Each row of a before or after table is a point. The points were changed in one or more steps. Then noise was added and the rows were shuffled. The steps act on how far a point lies along the listed directions, d1 being the first. What was done? A step turns or swaps two directions, mirrors them in a line or flattens them onto one, adds a multiple of one to another, or multiplies one. Angles are multiples of 10 degrees, from the lower direction toward the higher: turns from -170 to 170, lines from 10 to 170 but not 90. Use the fewest steps. Two steps may share a direction if one is a turn and the other turns, adds or multiplies; they go together, in the order done. Otherwise the lowest direction goes first.

Directions:
(1): [-0.05 +0.11 +0.46]
(2): [+0.43 +0.21 -0.01]
(3): [-0.21 +0.41 -0.12]
Before, 12 rows:
[-0.38 -0.24 -0.34]
[-0.44 +0.14 -0.19]
[+0.13 -0.01 -0.34]
[-0.20 +0.05 -0.44]
[-0.04 -0.18 -0.34]
[+0.05 +0.09 -0.47]
[+0.15 -0.06 -0.44]
[+0.09 -0.02 -0.07]
[-0.19 +0.23 +0.46]
[-0.71 -0.20 +0.27]
[-0.12 +0.13 -0.13]
[+0.24 +0.01 -0.41]
After (12 x 3):
[-0.11 +0.02 +0.56]
[+0.35 +0.08 +0.32]
[+0.08 +0.19 +0.32]
[+0.39 +0.23 +0.17]
[+0.17 -0.04 +0.41]
[-0.03 -0.33 +0.38]
[+0.10 -0.11 +0.15]
[+0.27 +0.18 +0.19]
[-0.26 -0.41 -0.29]
[-0.69 -0.32 +0.25]
[+0.30 +0.22 +0.26]
[+0.10 +0.09 -0.03]
Steps: mirror d1 and d2 in the line at 110 degrees; multiply d3 by -1

Directions:
(1): [+0.25 -0.18 +0.45 -0.16 +0.04 +0.53 -0.01 +0.02]
(2): [+0.08 +0.02 +0.04 +0.64 -0.28 +0.14 +0.10 +0.28]
(3): [+0.04 +0.25 -0.04 +0.09 +0.11 +0.10 -0.71 +0.09]
(4): [-0.72 -0.10 +0.23 +0.05 +0.00 +0.13 -0.06 +0.03]
(5): [-0.05 +0.52 +0.05 +0.15 +0.07 +0.22 +0.17 -0.48]
(6): [+0.02 +0.28 +0.35 -0.23 -0.54 -0.24 -0.06 +0.05]
Before, 10 rows:
[-0.29 -0.36 -0.33 -0.79 +0.55 -0.31 -0.11 -0.28]
[+0.12 -0.10 -0.18 +0.23 +0.24 +0.20 -0.01 +0.02]
[+0.32 +0.21 +0.02 -0.20 +0.51 +0.51 +0.02 -0.43]
[-0.03 -0.16 -0.38 +0.06 +0.07 +0.09 +0.08 -0.04]
[+0.11 -0.38 +0.11 +0.02 +0.20 +0.28 +0.10 +0.07]
[+0.23 -0.24 +0.10 -0.05 -0.02 +0.31 -0.26 +0.08]
[+0.49 +0.04 -0.15 +0.07 +0.09 +0.19 +0.08 -0.06]
[-0.52 +0.08 -0.16 +0.16 -0.03 -0.56 -0.17 +0.02]
[-0.30 -0.16 +0.04 -0.10 +0.10 -0.11 +0.00 -0.22]
[+0.14 +0.63 +0.70 -0.14 -0.53 +0.07 +0.46 -0.38]
After, 10 rows:
[-0.55 +0.18 -0.13 +0.19 -0.02 -0.52 +0.05 -0.15]
[-0.33 +0.07 -0.32 -0.66 +0.63 -0.13 -0.19 -0.58]
[+0.18 -0.08 +0.14 +0.00 -0.03 +0.37 +0.18 -0.24]
[+0.27 -0.19 +0.56 -0.36 -0.58 -0.28 -0.44 +0.61]
[+0.11 -0.18 -0.16 +0.22 +0.21 +0.16 +0.12 +0.03]
[+0.50 -0.11 -0.14 +0.01 +0.05 +0.11 +0.06 +0.09]
[-0.29 -0.12 +0.03 -0.09 +0.13 -0.09 -0.21 -0.17]
[+0.36 -0.59 -0.04 -0.45 +0.39 +0.17 +0.10 +0.17]
[+0.11 -0.06 +0.12 +0.12 +0.28 +0.41 -0.09 -0.08]
[-0.03 -0.07 -0.38 +0.10 +0.11 +0.14 -0.05 -0.07]
Steps: turn d3 and d5 by 170 degrees

Directions:
(1): [+0.58 +0.25 +0.27 -0.16 -0.04 +0.24 +0.30 -0.02 +0.45 -0.19 +0.14 -0.12]
(2): [-0.03 +0.07 +0.38 +0.09 +0.37 -0.27 -0.08 -0.33 +0.25 +0.12 -0.59 +0.03]
(3): [-0.10 -0.19 +0.36 -0.31 -0.24 +0.20 +0.28 +0.20 -0.11 +0.61 -0.15 -0.10]
Before:
[-0.28 -0.47 -0.12 -0.20 -0.30 +0.11 +0.22 +0.33 -0.44 +0.47 +0.15 -0.05]
[+0.48 +0.22 -0.37 +0.12 -0.16 +0.14 +0.18 +0.14 +0.25 -0.28 +0.46 +0.03]
[-0.23 -0.22 +0.42 -0.17 +0.04 -0.17 +0.06 -0.12 +0.04 +0.49 -0.64 -0.01]
[+0.40 +0.15 -0.07 +0.11 +0.03 +0.00 -0.18 -0.10 +0.12 -0.32 +0.26 -0.14]
[+0.56 +0.19 -0.15 +0.06 -0.31 +0.45 +0.20 +0.06 +0.08 -0.38 +0.34 -0.24]
[+0.24 +0.16 +0.30 -0.24 -0.14 +0.33 +0.39 +0.02 +0.39 +0.14 -0.14 -0.10]
[+0.25 +0.10 -0.17 -0.07 -0.34 +0.30 +0.29 +0.17 +0.10 -0.16 +0.52 -0.07]
[+0.20 +0.17 +0.27 -0.11 +0.16 +0.12 +0.13 -0.02 +0.27 +0.19 -0.01 -0.09]
[+0.03 +0.02 +0.41 -0.03 +0.08 -0.12 +0.26 -0.03 +0.13 +0.09 -0.25 -0.10]
[-0.37 -0.03 -0.22 +0.09 +0.27 -0.23 -0.30 -0.13 -0.34 -0.14 +0.11 +0.19]
After (10 x 12):
[-0.66 -0.28 -0.15 -0.09 +0.02 -0.07 -0.17 +0.08 -0.64 +0.39 +0.05 +0.18]
[-0.38 -0.23 -0.05 +0.31 +0.52 -0.53 -0.28 -0.34 -0.09 -0.01 -0.55 +0.13]
[+0.60 +0.45 +0.07 -0.02 +0.06 +0.26 +0.29 -0.18 +0.69 -0.50 +0.10 -0.10]
[+0.44 +0.30 +0.03 -0.02 +0.13 +0.19 +0.09 -0.03 +0.36 -0.20 +0.28 -0.06]
[+0.57 +0.17 +0.47 -0.20 -0.14 +0.20 +0.53 +0.07 +0.49 +0.42 -0.21 -0.11]
[+0.70 +0.23 +0.61 -0.15 -0.13 +0.39 +0.47 -0.16 +0.46 +0.11 -0.33 -0.37]
[+0.27 +0.17 -0.06 +0.11 +0.01 -0.08 +0.14 +0.01 +0.15 -0.50 +0.26 -0.02]
[+0.43 +0.06 +0.37 -0.23 -0.22 +0.26 +0.14 +0.06 +0.11 +0.20 +0.12 -0.26]
[-0.12 +0.00 -0.64 +0.24 +0.06 -0.21 -0.34 -0.10 -0.10 -0.59 +0.24 +0.16]
[+0.36 +0.21 +0.54 -0.12 +0.08 +0.08 +0.37 -0.21 +0.53 +0.15 -0.31 -0.10]
Steps: multiply d1 by 1.6; turn d2 and d3 by -150 degrees
